Each row is a point. Before rounding, the points of a table are all equally far from one centre. They may lie mostly on one side of it. Write the centre, to within rounding.
In the rows, zero is written as 128.

Points (7 x 3):
[[ 96 156 167]
 [122 133 198]
 [100 129 174]
 [115 150 198]
 [ 98 145 149]
 [ 96 152 175]
 [128 114 182]]
Centre: [131 147 165]

Points (16 x 12):
[[141  94  85 127 145 195 172 160 128 122 174 142]
 [175 133  83 108 137 170 139 175 155 147 180 125]
 [152 100  67 112 143 175 151 163 154 131 188 146]
 [173 111  79 114 128 194 166 172 144 140 165 141]
 [179 100  85 125 154 170 149 185 141 148 147 111]
 [159  98  81 121 139 177 160 189 162 152 151 140]
 [166  89  78 120 133 189 169 163 140 166 169 141]
 [146 110  94 115 136 174 148 188 162 169 169 128]
 [175  89  83 131 122 171 185 178 164 150 177 143]
 [165 105  82 129 121 162 168 196 164 133 172 151]
 [158 122  96 111 151 163 166 189 156 158 164 150]
 [160  94  97 148 158 190 159 150 147 153 176 128]
 [165  89  76 109 130 186 163 172 149 166 162 117]
 [171  82 115  97 135 176 180 181 146 130 169 134]
 [158  92 113 143 130 189 171 180 162 150 167 118]
 [134 104  75 109 151 160 187 178 149 149 150 157]]
Centre: [149 109 103 125 119 135 165 140 138 136 155 122]

Points (30 x 24):
[[173  69 106 129 160 101 137 161 143 123 148 111  80 168 148 105 127 210
   84  77 119 181 116 117]
 [154 110 120 138 189 115 115 147 122 139 181 110 122 177 153 136  79 210
   57 100 156 176 105 115]
 [172 105 112  89 165 134 132 124 133 137 157  76  74 175 139  96 117 179
   66  92 179 138 109 140]
 [177 113  79 109 177 135 129 131 117 143 155 115  91 157 131 147  92 207
  108  65 175 133 109 108]
 [160  86 114 152 165 127 144 107 122 161 147 147 114 155 133 135 140 234
   78  79 134 164 104  95]
 [135 111 146 145 153  93 170 113 100 156 193  72  66 145 150 122 137 176
  123 109 150 166 146  73]
 [158  76  94 131 170 130 127 180 151 109 165 119 118 150 125  97 114 212
   71  73 127 185 115 114]
 [171 118 130 141 176 135 130 159 176 142 156 105  96 154 125 115 124 204
  105  83 197 150 143 122]
 [155 128 163 139 207 143 153  91 146  81 141 131 135 153 145 141 114 178
   71  94 169 192  99 115]
 [122  94 117 130 187  86 123 139 159 128 173  86 107 167 132 131 163 210
   74  99 170 194 125 107]
 [198 101 136 121 152 127 129 145 147 158 171 123 116 156 166 117 159 209
   77  86 154 155 120 101]
 [136 100 126 138 171 122  93 145 113 123 170  98  97 187 106 132 100 200
  124  91 198 106 125 101]
 [163 112 172 151 145  98 127 144 131  94 133  64 108 130 152  75  97 150
   72  58 183 179 148 125]
 [154 111 155 119 179 130 113 141 129 131 230 130 120 193 135 114 114 199
  103 118 162 145 125 133]
 [199 107 140 106 187 124 122 147 127 151 168 103 108 168 114 120 105 204
   74 112 171 152 163 120]
 [144  66 126 140 163 166 130 186 137 160 141  95 120 160 158 141 138 170
   70  67 160 207 131 122]
 [155 113 143 121 161 108 111 153 151 124 156  90  60 181 141 142  98 196
  113  74 167 193 117 104]
 [167 113 169 128 199  82 133 158 141 150 161  89 112 127 146 119 136 199
   94 127 129 175  82  73]
 [168  94 111 139 200 142  91 125 129 120 176 116  98 147 164 136 111 175
   62  85 145 148 113  97]
 [190 107 153 110 165 135 159 130 161 160 124 105 106 167 121 116 116 167
   78  58 200 171  94  86]
 [153 108 168 118 189 123 104 121 166 126 202  99 103 170 120 164 109 195
  122  72 142 180 165 130]
 [162 111 128 123 144 145 153 188 152 128 181 139 102 149 164 128 122 186
   93  72 147 149  77 118]
 [134  99 111 127 200  84 100 154 104 146 144  61 121 155 119 145 133 203
   57  95 172 148 138 111]
 [138 124 149 168 142  84 136 129 140  81 137  98 101 142 144 129  62 191
   80  97 160 153 113  96]
 [151 132 123 185 141 126 136 132 128 130 180  97  86 148 119 111 131 204
   85 110 173 189 120 107]
 [153 128 164 148 148 138 162 184 167 128 163 109 107 163 149 115 131 205
  101  84 131 154 128  98]
 [161  82 122 119 178 136 179 141 175 149 152  99  91 144 126 110 146 220
  129  81 153 177 107  92]
 [167  98 122 122 159 144 109 150 144 153 156  88  68 183 106 116 114 201
   94 118 149 151  89 119]
 [180  93 104  85 178  96 169 146 116 160 139  83  95 141 153 107 147 198
   95 112 172 195 101 107]
 [198  95 153 132 135 109 109 140 105 145 157  78 112 143 126 163 128 212
   95 138 162 116 110 120]]
Centre: [135  93 142 117 152 113 135 124 115 132 148 102 148 137 117 124 120 145
 124  91 143 164 115 125]
